Each row of a before or after table is a point. The points were changed in one or more steps. Then noise was added and the rows were shuffled. The steps act on how far a point lies along the listed directions, d1 being the first. What was done? A step turns or swaps two directions, mirrors them in a line or flattens them onto one, adds a multiple of one to another, or multiplies one. Angles are multiples of 10 degrees, from the lower direction toward the higher: turns from -170 to 170, lines from 10 to 170 but not 90. Use the fewest steps. Two steps may share a direction if one is a turn and the other turns, adds or multiplies; they go together, in the order done. Otherwise the lowest direction goes first.
In the rows, 128 means zero.

Directions:
(1): [200 146 128]
(2): [116 177  74]
(3): [141  75  78]
Before (13 x 3):
[[ 92  89  55]
 [102 163 112]
 [110  42 110]
 [125  55 128]
 [154  73  99]
 [ 85  72 184]
 [153 116 146]
 [ 94  96 191]
 [131 102  51]
 [157 130 106]
 [ 55 131 165]
 [132 135 132]
 [170 105 167]]
After, 13 rows:
[[101 166 117]
 [ 54 140 173]
 [157 125 103]
 [134  87  37]
 [ 92 101 195]
 [115  27  96]
 [158  60  86]
 [ 86  74 185]
 [129  44 119]
 [153 116 147]
 [170 105 167]
 [ 94  72  42]
 [132 136 135]]
Steps: multiply d3 by 1.3

Directions:
(1): [160 117  64 104 100 193]
(2): [ 82 135 133 112 202 183]
(3): [125  44 127  75 143 101]
(4): [ 52  94 100 173  92 133]
(5): [ 83 176 108  59 102 102]
Before (11 x 6):
[[114 121 103 137 140 147]
 [ 98 111 142 154 139  71]
 [ 51  93 107 116  92  92]
 [245 173 129  86 170 158]
 [ 97 137 177 169 204 143]
 [167 138 118 166 117 161]
 [ 40 249 157  92  97  42]
 [ 81 163 137 138 146 131]
 [122 130 118 152 113 139]
 [ 92 142 100 138 109 107]
 [ 69 107 154 161 170 112]]
After:
[[136 143 133  92 175 138]
 [132 141 143 137 192 180]
 [ 25 203  85 121  50 111]
 [146 153 133 122 129 127]
 [ 99 167 123 119 144 147]
 [166 147 141 164 128 140]
 [129 138 123 113 156 130]
 [125 165 106 104 119 102]
 [117 143 116  39 115  86]
 [105  73 116 244 128 160]
 [145 130 116 106 136 101]]
Steps: multiply d1 by 0; mirror d4 and d5 in the line at 70 degrees

Directions:
(1): [ 95  63 148 120 165 206 121  94]
(2): [134 130 183 207 156  89 107  79]
Before, 9 rows:
[[109  66 175 127 142 188 109  99]
 [122 125 110 114  92 122 164 125]
 [105  99 188 181 151 149 102  83]
 [117  56 197 195 172 168 111  44]
 [ 91  65 145  75 142 212 120 115]
 [105  97 112  67 129 204 120 133]
 [137 116 195 203 137  56 109  86]
 [149 152 148 195 141  91 121 108]
 [ 81  67 184 163 197 203  94  59]]
After, 9 rows:
[[135 140  78  85 110 161 148 163]
 [140 152 171 184 140  84  92  90]
 [148 168 179 182 114  49 104 106]
 [140 122  79  43  66 119 154 188]
 [161 228 104 140  88  24 123 172]
 [141 184 109 112  74  82 131 179]
 [161 173 149 152  83  55 118 147]
 [110 103 142 140 117 139 149  96]
 [186 195  89 116  57  43 149 181]]
Steps: turn d1 and d2 by 150 degrees

Directions:
(1): [137 131 202 168 176 185  82 134 133 193  97]
(2): [ 70 112 151 180 194  97 200 139 146  91  97]
(3): [ 93 122 205  62 148 130 138  72  99 114 189]
Before, 12 rows:
[[157 113  55 163 102 120 120 177 157 136 100]
 [160 154 125 175 130 143  96 151 130 197  87]
 [156 149  33 140  55 103 171 150 131  95 135]
 [137 143 149 203 175 168 105 184 164 187  52]
 [104 103 198 106 172 111 172 119 101  87 141]
 [132 145  75 123  85  84 139 135 107  83 147]
 [ 37 118  77 171 173  40 240 117 147  48  96]
 [ 70 125  80 241 173  70 214 171 167 116  63]
 [142 119 129 117 117 151 132 113 117 114 129]
 [106 137 138  60 100  96 138  89  96  95 191]
 [147 120  24 109  69 111 149 164 116 101  93]
 [124 139  57  89  99 120 135 155 121  85 150]]
After (12 x 11):
[[ 40 122 139 195 208  84 210 114 150  95  81]
 [ 72 129 103 244 189  87 205 172 169 132  60]
 [157 152  87 161 109 119 114 155 129 171  96]
 [134 142  84 181 139 124 137 189 166 140  65]
 [133 149 131 141 115 120 114 134 105 124 133]
 [142 118 130 118 120 153 132 114 118 116 129]
 [161 152 106 165  98 150 134 148 133 148 118]
 [107 139 171  71 120 120 121  88  94 121 184]
 [152 120  91 131 109 158 117 163 117 150  77]
 [102 104 191 100 165 105 176 118 101  81 141]
 [157 111  82 169 119 134 106 177 156 151  92]
 [125 138 111 105 131 155 110 154 118 123 136]]
Steps: flatten d1 and d3 onto the line at 100 degrees

Directions:
(1): [127 159 211  66  69 150 120  56 139 156  93  94  96 146]
(2): [113  29 111 135 119 108 209  54 109 156 114 148 145 152]
(3): [213  95  56 104 107 105  70 118 124 118 111 106  82 192]
Before, 9 rows:
[[122  79  85 179 165 111 172 110 115 139 152 156 148 131]
 [ 79 213 249 104  98 179 114 125 149 152 117 132 149  75]
 [101 201 129 175 185 147 119 208 164  87 165 128 157  66]
 [138 171 122 112 119 139 109 136 135 132 110 110 114 125]
 [172 139 172 102  83 135 110  85 137 136 108 108 104 155]
 [ 45 112 197 138 114 141 207  74 126 179 135 144 156  78]
 [169 134 139 110 100 131 138  71 124 129 103 114 112 161]
 [131 110  93 139 160 112 148 150 119 111 145 167 126 134]
 [168  71  90 137 123  84 137 120 126 127 130 141 149 143]]
After (9 x 14):
[[158 139 150 113 102 134 148  71 126 130 102 115 116 156]
 [156 163 106 107 112 135  95 138 136 129 106 104 106 137]
 [ 98  91 112 185 172 117 193 114 118 144 159 163 162 110]
 [143 181  93 163 174 133  90 201 162  83 159 118 136 102]
 [122 115 100 142 161 113 153 150 118 112 147 169 130 129]
 [145  79 108 145 128  89 150 124 126 132 136 149 158 126]
 [ 17 126 221 145 122 148 228  77 127 181 143 152 172  55]
 [109 203 224  97  90 175  94 122 147 149 112 123 131  98]
 [168 137 171  99  82 134 110  86 138 131 107 108 105 156]]
Steps: add -0.7 times d2 to d3

Directions:
(1): [119 225  92 168 124 176 112 161 159 124 192 152 143  53 163 179 162 138]
(2): [131 185 142 128 169  30  54 136  86  52 144 152 115 113 121  82 106 160]
(3): [112 173 107 146 153  82 171 119 127 134  66 141  38 152 187 134 199  68]
(4): [ 71 167 126  28 132 127 158  57 104 184 131 151 109  52 103 106 108 131]
(5): [190 207 123 111 132 149 143 109 198 163 128  94 129 186 148  42 113 179]
Before, 10 rows:
[[100 139 147  81 109 120 142  87 130 146 173 136 168  41  85 114 101 137]
 [137 157 110 177 103 228 166 141 212 164 111 132 116 127 183 164 197  90]
 [117  31 132 140 101 119  87 161  83  91 127 142 181 115  54 174  82 110]
 [146 179 141 162 115 169 130 158 180 134 125 110 110 174 158 126 129 141]
 [115 197 113 132 102 175 149 137 139 132 189 144 133  75 152 164 133 141]
 [ 63 115 163  51 129  89 118  80  85 150 111 145 122  88  91 131 103 115]
 [ 68  60 170  37 137  51 110  85  31  74 120 147 129  69  73  84  46 127]
 [ 64  67 124  80 131 150 153 106  95 150 160 169 171  48  90 165  94 150]
 [155 111 120 185  93 202 153 169 162 139 113 108 103 185 147 158 186 115]
 [ 85 194 108 103 177  70 129  99  82  98 121 164 104  69 129 132 168 102]]
After (10 x 18):
[[151  73 163 120 113 120 117 130 106 114  89 108 105 200  94  88 124 141]
 [106 143 129 127 120 108 181 104 146 150 124 129 110  88 136 136 170  85]
 [147  75 181 100 144  65 110  96 116  97  48 126  95 200 112  34 110 126]
 [117 157 138 118 142  63 160 116 100 102  96 138  59 159 160 105 137 112]
 [ 70 130 103 130  86 223 154 150 128 124 190 146 167   8 143 212 133 105]
 [ 80 126 142 108 108 151 116 124 131 149 151 141 158  77 119 185 125 117]
 [110 171 120 116 168  89  92 126  83  69 158 157 160  71 107 130 130 141]
 [138 166 161 128 128 117 117 134 155 123 103 118 101 187 130  88 101 152]
 [ 93  82  91 163  94 172 153 156 122 138 110 149 131  89 112 224 162  54]
 [ 74  72 111 125 141 131 197 121 109 158 102 169 105 105 148 181 161  93]]
Steps: turn d1 and d3 by 130 degrees; turn d1 and d2 by -70 degrees; multiply d4 by 0.4

Directions:
(1): [124 143  92 189 165 113 149 122 130  65 214 116 162 187 121  69  30 143
 136 149 146  55 148 109]
(2): [ 32 128 146 115 135 120 134 176 177 122  45  71 151 149 196 111  86 192
 128 188 146 144  74 133]
(3): [118 109 164 200  71 108  84 110  47  46 127 122 113 145 132 124 122 123
  78  96 190 186  70 179]
(4): [113 177  70 184 159 158 202 130 157 104 148 118 179  34 136 167 167  78
 107 172 170 143 108 185]
(5): [183 191 202  96 141 137 137  54 105 110  69 173 156 118 205  92 110 111
  67 165 123  78 157 153]
(6): [135  38 158 178 162 141 179 102 158  87 146 122  70 160 228 176 186 113
 126 133 130 117 144  66]
Before, 10 rows:
[[131 147 199 128 114  85 111 102  84  84 102 139 143 183 170  74  46 160
   92 124 142 111  96 157]
 [111 177  61 117 108 115 131 192 140 162 154 115 154 122  43 131  78 120
  173 107 116 129 136 144]
 [132 179  61 103 122 153 112 169 151 160 121 119 183  89  89  94 102 144
  176 146 121 118 116 147]
 [ 90 125  98 126 140 154 190 144 147 118 113 127 112  64 154 151 182  80
  139 148 162 175 117 160]
 [147 168  93 164 130 139 144 117 104 122 153 143 138  11 106 170 210  47
   83 118 155 181 100 162]
 [ 92 142  91  97 121 100  50 199 103 180 149 107 146 152  42  67  72 186
  197  96 111 136 105 112]
 [168 179 159 114 123 125  65  88  72 115 112 144 161 178 120  55  53 152
  117 116 119  87 167 123]
 [135 134  85  93 132 151 143 169 159 226 118 131 129  56  64 170 186 102
  148 114  95 167 152 145]
 [140 199  85 108 141 124 113 125 122 119 168 126 180 171  68  51  24 148
  121 156 109  34 163 118]
 [185  76 120 181 118 145 161 110 145 106 144 129  94 112 155 154 181  79
  121 144 162 148 113 138]]
After, 10 rows:
[[101  66  95 220  93 117 145 174 109  79 176 100  85 161 117 189 141 100
  154  69 159 177 105 123]
 [ 75 158  84 111 128 146 178 161 153 130 107 115 135  63 124 132 149  98
  147 162 159 173 106 176]
 [177 114 143 211 115 125 119  66  62  26 194 143 106 196 142  96  98 103
   74 115 153  69 145 107]
 [173 137 203  99 175 106 173  69 139 118 116 164 139 185 222  88  71 144
  113 147  95  36 167  95]
 [133 149  97 134 158 151 176 126 154 153 129 134 125  10 145 191 236  60
  102 146 131 173 106 130]
 [ 88  81 119 174  78 128 112 174 107 143 104 104  97  83  99 187 192 118
  115  94 158 241  74 182]
 [126  86 105 211 103 142 119 135 109  58 147 113 116 135 166 130 147 124
  140 113 177 159  77 135]
 [175 152  80  97 118 144 141 152 174 190 109 128 139  75  86 126 151 101
  147 158 128 133 126 154]
 [209 132 207 134 148 144 107  46  79  85 117 159 116 190 204  90 107 124
   97 121 108  67 198  82]
 [ 89   6 117 211 129  98  85 178  94  92 204  87  59 197 131 132 146 164
  186  66 148 165  89  58]]
Steps: turn d1 and d2 by -30 degrees; turn d3 and d6 by 150 degrees; multiply d5 by 1.6
